Each row is a point. Two turns around zero, p and q, are shown by what they do to some points. Where does a point land after both, in the order given? Backwards means that the second turn is done in reverse. Each puzzle has new turns, and all numbers are rounded.
(in the rows, 128 means zero)

Turn p:
[128 146 169] -> [147 144 165]
[118  90  52] -> [82 94 64]
[184  87 148] -> [183  82 122]
[142 158 153] -> [154 156 144]
[ 70 147 120] -> [ 74 152 146]
[126 141 125] -> [126 141 126]
Turn q:
[191 145 108] -> [178 173 119]
[114 140  80] -> [115 139  80]
[ 80  56 193] -> [111  34 179]
[130 150 146] -> [118 146 148]
[122 136 122] -> [120 133 122]
[132 140 118] -> [127 142 120]
Where do these land?
q, then p: [174 174 149] -> [163 183 148]
p, then q backwards: [124 159 163] -> [159 151 155]
p, then q: [162  91 121] -> [169 107 108]
q, then p: [118  95  88] -> [116 101  84]
p, then q: [ 62 121 119] -> [ 70  96 138]

Turn p:
[113  96  79 166 150 163] -> [117  95  74 152 146 170]
[117 152 143 106 122  87] -> [116 149 147 117 128  83]
[161 135 146 146 153 123] -> [164 138 142 148 149 130]
[128 141 151 110 149 142] -> [125 131 160 118 148 138]
[142 120 111 107 111 120] -> [140 123 114 101 115 117]
[ 97 132  86 147  81 161] -> [ 89 138  82 125  89 161]
[137 120 181 113 130 100] -> [144 121 179 134 121  97]
Turn q:
[105 107 132 149 107 113] -> [107 115 151 143 104 116]
[140 124 133 113 138  97] -> [132 119 128 111 142  98]
[155 130 116 108 100 144] -> [158 128 116 106 103 140]
[124 177 113  94 116 116] -> [136 180 108 103 121 111]
[115  99 115 110 146 111] -> [ 98 105 119 107 135 117]
[140 145 108 225 187 159] -> [131 114  92 233 168 154]
[137 141 155 135 142 152] -> [145 137 142 138 152 151]
[112 105 126 123 119 152] -> [111 117 135 121 113 155]
[124 125 155  96  97 108] -> [134 137 162  92 113 110]
Where do these land?
q, then p backwards: [ 93 149 107 145 154 148] -> [ 98 155 110 163 134 142]
p, then q: [ 96 135 123 119 120  97] -> [ 98 140 134 128 121  95]
q, then p: [159 167 134 118 130 115] -> [162 155 122 116 151 114]
q, then p: [150 107 133  99  94 134] -> [148 116 144  91 100 127]
q, then p: [141 126 184 100 106 109] -> [155 130 187 111 130 106]
p, then q: [108 108  80 160 213 150] -> [ 79  82  74 163 173 163]
q, then p: [131 117 153 144 118 123] -> [141 121 150 147 118 126]
p, then q: [150 109 124 151 126 121] -> [149 107 115 143 116 125]
p, then q: [125 134 115 116  92 156] -> [128 150 126 105  98 150]

Turn p:
[173 103  87 153  94 109 114 154] -> [157  88  73 137  97 120 106 144]
[148 131 153  88  96 171  99 160] -> [158 155 136  82 111 165  99 161]
[ 82 151 156 104 162  99 164  94] -> [ 94 154 173 122 153  90 162  92]
[173 111 120 157  82 122 111 162] -> [165 103  98 139  80 131 105 159]
[ 85  77 123 173 172  97 125 114] -> [ 83  61 155 166 147 117 125 107]
[155 156 142 108 128 131 123 172] -> [148 159 125 114 129 112 108 171]
[ 97 106  69 158 118  90  88 127] -> [ 85  85  86 148 112 121  86  96]
[ 94 126 159  67 170 131 172  61] -> [118 148 182  89 181 120 182  71]
[131 153 148 119  76 170 147 153] -> [136 167 125 104  85 155 150 164]
[113 158 128 108 196 166 178  95] -> [110 162 143 130 205 135 187 123]
[157 137 123 172 114 122  87 117] -> [153 126 111 177 108 141  97 120]
Turn q:
[108  92 141 136 106 117 123 213] -> [109  85 124 122 125 121 117 213]
[162 162 129  98  95 119  86  60] -> [166 177 148 111 100 116  80  73]
[ 93 106 118 156 106 150 141 126] -> [ 94 107 121 149  91 132 143 131]
[125 117 123 100 150 171 153 143] -> [112 121 127  96 136 168 161 130]
[112 157  82 139 134 135 165 161] -> [109 150  71 133 133 132 162 151]
[173 141 155 134 116 118 146  83] -> [179 150 161 140 117 116 145 101]
[ 55 121 168 128 153 106 129 199] -> [ 56 106 146 131 175 106 127 195]
[138 153 119 160 155 152 103 137] -> [130 142 113 163 148 167 112 128]
[186 104 117 101 138  86 107  31] -> [197 116 142 107 128  96 105  31]
Where do these land?
p, then q backwards: [121  98 167 101  85 171 166  77] -> [164 107 146  91 127 189 180  94]
q, then p: [ 93 182 128 148 130 130 145 111] -> [ 88 163 123 167 119 112 147 120]
p, then q: [ 90 118 106 163 178 128 116 154] -> [ 73  86 121 159 152 132 117 137]
q, then p: [162 141  97  75  98 101  89 112] -> [169 160  99 100 135 120  77  90]
q, then p: [191 121  68  97 112 158 119 163] -> [166 137  59  76 147 163 117 147]
p, then q: [113  99 182 123 176 142 171 162] -> [116 102 178 117 175 122 161 181]
p, then q backwards: [142 128 117 155 170  87  78 117] -> [124 125 130 169 151  87  74 109]
p, then q: [100 120 156 106  77 142 134 156] -> [112 152 153  84  93 123 122 161]
p, then q: [169 109  82 143 157  82 160 128] -> [159  74  82 135 151  92 141 111]
q, then p: [100 162 175 169  97 138 103 100] -> [114 157 162 183  75 137 115 130]

Turn p:
[ 99 136  79 149 130  97 147 112  79 100 164] -> [114 133 102 170 121 103 156 117  86  91 179]
[ 78 111 160 143 127 169 144 197 147 170 145] -> [ 90 113 177 141 138 170 117 197 144 168 148]
[ 92 148  98  79 147 155 160 123 167  68 177] -> [ 84 171 141 101 155 146 156 120 161  57 172]
[103 120 125 188 154 138 112 131 198 128  91] -> [120 121 124 185 171 131 108 145 192 132  88]
[115  69 134 142 102  80 185 111 182 174 168] -> [139  82 157 147 115 109 213 133 188 164 158]
[185  84 176 136 112 156 149 154  97  75 147] -> [189  96 174 115 116 190 130 126  92  90 124]
[160 114 113 167 162 113  58 103 160 157 115] -> [179 116  82 145 165  95  86 123 167 157 115]
[165  76 101  74  78 110 145 135 117 111 132] -> [142  76 115  72  76 129 161 124 128  92 136]
[159 203 115 114 127 153 115 132 109 119 108] -> [127 195  94 107 115 144 104 126 100 123 101]
[102 154 144 154 124 139 106  76  41 189  88] -> [ 99 128 106 161 111 115  86  75  59 208 123]
[171 156 150  92 162 120 101 141  97 148  62] -> [137 137 110  76 146 110  98 130  80 155  61]
[107 164 141  97 110 106 114 121 142  97 138] -> [115 167 154 113 109  94 120 119 139  99 130]
Turn q:
[ 96  58 129 106 172 131  87 167 155 104  69] -> [113  86  92 126 182 150  83 166 145 103  55]
[122 136 164  92 129 171 170 124  91 133 119] -> [126 154 172  91 133 163 162 143  98 115 117]
[136 164 166  85 110 112 155  64 146 131 139] -> [129 153 168  64 121  96 157  87 152 137 133]
[ 79 108  87 106 152 177  70 198 186  99 116] -> [ 92 137  49 132 138 179  75 192 175 118  99]
[156 123 170 159  87  98 131  98  96 148 197] -> [120  95 199 142  94 102 132  97 121 142 190]
[106 131 104 164 143 153 131 174 176 174  83] -> [157 146  96 181 133 159 132 160 158 167  80]
[121 163 130  69 128 125 117 118  81 183  96] -> [138 166 148  82 124 128 107 124  70 175  95]
[135 109  82 173  64 116 140 121 137  97 134] -> [114  97  91 168  68 113 157 102 133 104 136]
[101 138  99 111 189 127 144 138 107 145 116] -> [130 147  99 120 183 137 138 148  93 157 124]
[217 145 141 148  95  94 147 123 122 103 167] -> [172 116 157 134  84  69 137 120 129  87 187]
[168 125 134 204 118 131  88  87 119  76 150] -> [140 106 130 173 120 130 102  60 143  73 180]
[ 95 103  86  89 178 156 141 140 146 183 114] -> [139 120  87  99 163 170 141 168 122 190 101]
[134 159 171 158  99  73 143 112 102  88 165] -> [ 96 139 177 151 120  66 141  97 124  97 168]
Where do these land?
q, then p: [ 82 139 165 155 117  71 153  75 160 149 168] -> [113 128 173 154 154  85 182 103 171 186 135]
q, then p backwards: [ 82 182 181 164 161 158 146 128 131 129  94] -> [115 187 165 160 169 155 165 111 171 103 133]
p, then q: [152 133 119  97  97 165 144 181 101  63 112] -> [ 92 152 121 104  98 164 117 144 102  50 111]
p, then q: [172 147  88  61 135  94 105 168 124 130  86] -> [117 138  76  84 113  81 113 167  79 117  83]
q, then p: [ 93  84  88 173 135  92  98 168 183 159 144] -> [129  74  85 180 144 118 124 182 182 161 136]
q, then p: [119 107  76 121 156  95  91 148 149 133 193] -> [128  98  96 127 140  96 124 178 157 137 199]
q, then p: [158  93 166  65 127 156  72 149 120 149 149] -> [138 103 161  59 117 133  54 150 138 126 136]
p, then q backwards: [105 108 148 122 142 178 152  90 156 159 134] -> [ 82 119 150 145 145 150 120  81 147 153 156]
p, then q: [159 140 147 122 144 108 173 156  77 109 101] -> [136 140 152 127 136 135 148 135  53  94 105]
q, then p: [121  94  68 129  98 148 103  68  87 112  85] -> [ 97  87  73 127 103 146 116  48 109 110 142]
p, then q: [103 170 121 181  78 178 163  99 110 153 169] -> [119 166 148 172  76 180 158  93 145 162 174]
q, then p backwards: [189 139 169 146 147  92 135 106 139  91 102] -> [141 113 149 128 150  77  98 101 150  67 148]

Turn p:
[128 164  87 172 108 148 136 106  94 155 125 132] -> [158  87  91 147 149 165 117 109 108 153 150 135]
[128 169 139  89 134 142 133 140 143 107 145 137] -> [129 158 161 122 127 158 136 144 160 137 147 121]
[149 151 107 105 103 109 145 127 145 112 107 133] -> [156 127 134 119 107 126 145 109 168 153 129 136]
[120 143 125  89 129 103 144 133 147 128 117 171] -> [114 157 132 114 134 122 152 109 170 145 141 153]
[164 134 111 163 123 136 151 134  69 152 117 105] -> [160  89  79 114 130 134 113 156  97 161 126 126]
[124  77 171 149 121 157  81  95 129 144 118 101] -> [105 107 166 144 127 112 111 122  58 109  86 125]
[121 123 114 119 108 116 142 149 144 119 159 151] -> [117 126 122 129 109 132 138 132 161 105 153 149]
[ 97 106 154 131 157 121  92 135 125 136 110 119] -> [110 167 132 135 142 102 109 122  93 113 112 122]
[123 136 113  86 110 138 145 171 138 108 124 161] -> [131 164 124 108 100 157 149 131 165 123 135 161]
[ 87  94 175 157 132 122 112 107 124 112 122  81] -> [100 135 136 174 110  95 121 131  79 116 106  87]
[134 156  65  81 129 122 147 156 168 131 139 130] -> [143 140 123  90 112 156 109 100 202 121 147 129]
[146 156 133 126 124 108 130 162 166 134 138 144] -> [139 137 141 136 135 120 112 144 181 127 133 154]
[129  91 150 161 165 136 104 110 129  90 117 131] -> [131 133 136 141 154 105 158 136  95  89  93 104]
[123  93 158 132 139 110  79  95 103 125 151 105] -> [114 120 158 127 131  84 124 131  69 107 144 105]
[148 126 117 162 138 151 179  98  97 167 129 119] -> [114  70  85 119 152 149 125 140 113 162 117 113]
Turn q:
[138  99 104 163  91 162 167 136 151 141 140 157] -> [ 95 102 132 150  93 127 152 118 102 125 133 189]
[105 165 163 139 154 156 141 152  96 160 147 148] -> [139 143 123 114 155 106  96 132 101 190 137 156]
[143 143 121 157 167 116 139 114 100 122 142 167] -> [172 149 126 116 153 127 138 123  89 116 135 157]
[151 126 149 161 105 123 137  95 124 152 147 108] -> [147 120 137 144 115  89 140  80 139 132 128 138]
[100 122  88 125 118 100 142 134 155 130 138 122] -> [ 94 122 117 141 150 121 158 150 144 104 121 136]
[ 93 119 132  93  86 110 145 158 132 136 115 129] -> [ 93  96 118 138 132 130 135 157 137 152  86 114]
[117 147 118 154 104  95 116 148 126  90 137 121] -> [127 150 134 142 119  91 133 161 120  99 101 116]
[145 113 159  91 149 152 126 104 164  87 121 106] -> [117 149 174 111 114 178 113 103 162 122 126 109]
[ 98  88 105 100  91  85 121  83 151 123 146  94] -> [ 87  93 141 134 151 114 170 107 163  86 110  86]
[131 100 103 100 153 162 111 111  98 126 133 121] -> [121 119 134 111 135 156 136 116 105 131 177  95]
[111 121 106 163 166 139  87 149 110 129  88 145] -> [147 120 105 139 138 137  79 161  99  99 166 129]
[123 131 158  86 156 103 164 161  98 137 110 105] -> [157 127 135 143 160 154 134 157 148 187 112 105]
[147 153 145 133 137 119  95 163 135 135 142 136] -> [150 141 121  96 110 105 110 157 143 135 131 137]
[157 149 144 156 134 140 114 112 119 133 128 170] -> [162 138 115 104 111 121 109 105 101 121 126 156]
[161 145 125  99 110 157 115 100 159 117  87  91] -> [112 151 108 137  83 164 117  92 166 121 130  96]
Where do these land?
p, then q: [129 140 172 107 135 119 119 156  93 127 130 117] -> [139 135 104 114 127  95 125 163 129 167 119 125]
p, then q backwards: [113 114 157 144 126 107 136 133 125 109 133 108] -> [120 136 112 145  98 123 122 148 117 116 127 105]
q, then p: [112 129 105 129 114 100 147 154 108 120 134 137] -> [134 144  78 124 124 121 125 147 134 135 118 131]
p, then q backwards: [140 152 133 154 114 138 137 150  94 126 156 116] -> [135 114 111 134 148 130 120 173 109 138  99 132]
q, then p: [ 96 133 128 123 125 154 108 157 135 126 149 123] -> [110 163 128 136 120 118 101 127 123 119 157 137]
p, then q: [159 154  97 103 130  91 103  99 141 157 107 164] -> [156 117 129  74 159 152 145  86 159 119 123 147]
q, then p: [156  98 112  90 126 160 133 111 181 125 136  83] -> [ 75 110 161 173 103 169 130 117 152 117 122 114]
p, then q: [103 150 135 151 141 113 146 109 134 130 149 109] -> [122 131 144 149 142  95 124 132 146 112 160 132]
q, then p: [132 123 142 129 134 166 162 139 182 116 100 111] -> [116 129 151 181 148 167 125 115 120 115 116 162]
q, then p: [143 146  86 109 134 113  86  80  91 113  86 174] -> [185 119 120  76  99 164 151 117 105 126 136  74]
q, then p backwards: [112 107 133 161 164 133 137 159 100 140 136 118] -> [145 166 156 150 118 113 100 123 106 139 151 135]
p, then q: [117  99 155 105  92 181 146 134 147 162 117  77] -> [ 92  79 105 144 105 118  67 119 107 139 116  91]
p, then q: [149 123 101 118 145 107 121  69 127 117 124 225] -> [143 141 163 114 195 187 172  94 127 138 116 172]
p, then q: [130 124 137 170 115 109 110 141 134 124 136 130] -> [156 127 140 133 119 116 132 149 114  97 123 141]

Turn p:
[114 146 112 132 109 128  84 104 102 130 130 128 160 148] -> [102 163 123 116  89 137 102 107 106 123 137 135 140 114]
[122 150  81  95 132 107 111 100 115 137 121 151 161 117] -> [138 162 119  85 118 116 112 121 115 107 112 136 150  81]
[105  91 167 128 151 118 135 138 139 107 144 146 119 119] -> [118 105 152 120 155 124 153 144 132 136 139 155 149 163]
[103 148 111 123 132 122 146 110 120 148 117 114 155 152] -> [122 162 106 134 110 123 146 124 107 125  95 130 132 116]
[156 120 158 131 128 103 117 146 109 149 126  82  97 104] -> [108 123 166 146 153 111 107 129 144 164 120  88 106 132]
[123 135  95 146 107 117 124  84 121 146 108 145 121 138] -> [127 140 120 133 125 140 132 101  97 123 134 141 117  75]
[144 136 108 112 131 134 119 120 102 129  91 167 155 157] -> [158 127 133 120  97 142 106  99 107 107  99 145 150 111]
[101 138  88 103 130 144  95  95 117 120  73 127 148 130] -> [105 140 102 108 129 139 100  99  94  77  99 128 146 103]
[159  95 123 165 130 110 116 178 142 149 130  87 122 111] -> [123  92 127 154 133  70 111 124 133 165 148  90 115 139]
[131 111 136 106 118 141 157 120 148  85 163 119 114 138] -> [137 126 144 119 128 141 170 154 138  95 153 116 115 156]
[130 149 100 123 156 141 114 108 125 149 125 148 120 168] -> [163 161 108 121 129 140 117  95 100 126 121 144 120 131]
[136 131 170 140 115 120 171 129 156  96 142 122 120 136] -> [131 121 149 167 127 133 165 163 154 116 140 140 116 145]
[125 105 164 108 107 151 134 151 153 146 146 131 123 104] -> [112  99 127 109 132 129 150 122 182 141 130 127 118 149]
[131 111 127 151 124 130 135 191  96 143 138 113  95 100] -> [126  81 127 124 135 124 109 155 124 186 127  96 110 140]
[146 129 158 151 146 159 161 124 142 110 155 127 126 102] -> [144 122 121 155 148 152 151 151 163 136 154 115 151 146]
[121 153 148 132 130 124 131 151 160 104 136 141 110 125] -> [134 122 123 138 140 128 119 160 150 119 138 160 110 147]
Turn q:
[151 135 143 132 102 123 122 120  85 127 120 122 120 122] -> [152 121 139 129 130 119 119 139  97 138 126 153 110 102]
[ 70 133 133 108 108 156 104 121 133 127 129 102 147 130] -> [ 89  93 119 135  87 130 126 140 104 104 123 102 135 126]
[135 122 123 142 170 142 145 168 124 132 134 135 116 161] -> [110 164 129 147 151 145 118 151 154 131 127 143 121 160]
[110 125 146 112 100 131 125 108 138 135 101 139 103 129] -> [120 115 138 112  98 127 133 128 137 145 104 116 116  96]
[128 115 116 130 113 113 152 106 150 140 129  97 130 154] -> [131 135 151 112 113 116 137 114 111 145 113 106 130 164]
[147 131 146 113 159 135  99 141 139 148 132 124 128 113] -> [135 112 128 131 152 131  88 133 153 110 125 121 138 125]
[127 145 131 225 118 135 145 118 128 140 124 129 143 117] -> [121 163 141 163 166 154 147 104  80 159 148  99 134 106]
[151 136 134 121 114 149 146 135 138  93 134 141 127 117] -> [153 112 136 138 126 145 160 137 146 125 146 135 116 126]
[114 135 128 123 112 107 142 148 143 124 135 121 116 122] -> [130 125 121 136 117 103 142 140 139 150 132 118 140 133]
[119 145 150 127 110 132  54 113 136 122 145 151 137 127] -> [129 101 124 161  94 139  93  94 130 108 133 135 145  88]
[114 132 152 112 111 128 147 118 102 146 130 146 148 130] -> [117 131 151 103 113 129 131 150 112 125 140 143 147 104]
[138  60 144 126 113 111 141 121 142 120 139 140  84 115] -> [113  99 145 103 135 111 135  99 161 181 133 149 101 134]
[152 138 125 116 220 121 125 172 117  80 116 143 151 131] -> [129 160 109 154 182 116 135 143 179  56 132 160 120 146]
[126 151 114 123 173 127 141 114 101 135 139 128 123 126] -> [131 165 112 109 138 124 109 141 126 103 151 124 113 132]
[136 117  36 110  99 111 134 117 144 149 112 101 148 125] -> [158 123  78  88 118 130 150 108  91 138  88 115 152 178]
Where do these land?
q, then p: [111  84  88 153 149 135 108 141 107 170 113 131 128 106] -> [129 147  89  86 148 132 113 104  81 123  99 130 150 129]
p, then q: [129 134 147 124  92 140 139 126 140 133  91 128 157 120] -> [110 108 122 131 127 134 173 101 126 140 117 107 126 115]
q, then p: [131 121 105 137 132 122 125 157 129 151 113 103 102 101] -> [142 131 110 124 142  93 111 107  99 141 108 112 124 128]
q, then p: [155 162 149 115 127 126 144 113 131 126 124 163 145 151] -> [138 125 137 146 116 146 117 145 185 112 134 131 137 129]
p, then q: [102 123 119 153 162 123 117  89 121 131 137 132  84 137] -> [121 168 117 113 140 145  95 150 122 104 164 138 109 122]
p, then q: [119 151 126 147 147 138 149 149  97 124 171 132 147 146] -> [152 137 131 140 124 157 118 165 104 145 113 141 163 143]
p, then q: [156 133 133 135 105 124 120 120 169 127 178 132 148 147] -> [164 133 144 140  94 123 136 113 143 159 166 116 147 141]
p, then q: [118 128 104 131 143 132 143 133 149 108 112 131 156 150] -> [145 142 117 136 131 122 163 118 112 125 124 162 127 135]
p, then q: [139 141 107 108 103 110 105 116 149 122 152  79 158 150] -> [156 130 118 158  81  78 141 133 116 138 142 108 126 123]
q, then p: [121 120 116  92 114  85 103 112 134 160 127 165 131 165] -> [107 135 133 111  96 126 114 103 156  87 113 158 133  83]
q, then p backwards: [100 107 173 129 125 157 129 153 128 129 130 116 126 143] -> [115 122 167 142  98 109 128 141 114 104 116 108 120 110]
q, then p backwards: [146 117 129  96 138 177 140 130 126 137  99 133 111 111] -> [118 143 128  93 108 146 152 145 121 117 128 143  91 100]
p, then q: [117 145 160  96  97 165 143 122 124  90 124 139  91  92] -> [ 92  92 125 149 128 165 144 150 178 116 124 112 100 150]
p, then q: [151 102 156 126 112 145 150 122 129 110 136 114 129 105] -> [105 109 161 139 139 126 144 129 132 133 139 105 127 159]
p, then q: [167 118  95 144 125  87 149 111 140 142 121 111 114 133] -> [155 132 132 126 169  85 119 122 118 151 155 121 110 115]
q, then p: [110 136 139 159 134 111  80 138  83  75 122 121 113 139] -> [124 113 131 140 154 145 108 155  88 154 167 158 126  82]
q, then p: [105 152 129 130 171  99 134 143 120 141 126 145 136  81] -> [135 159 106 106 142  84 114 172 128 119 135 120 150 124]
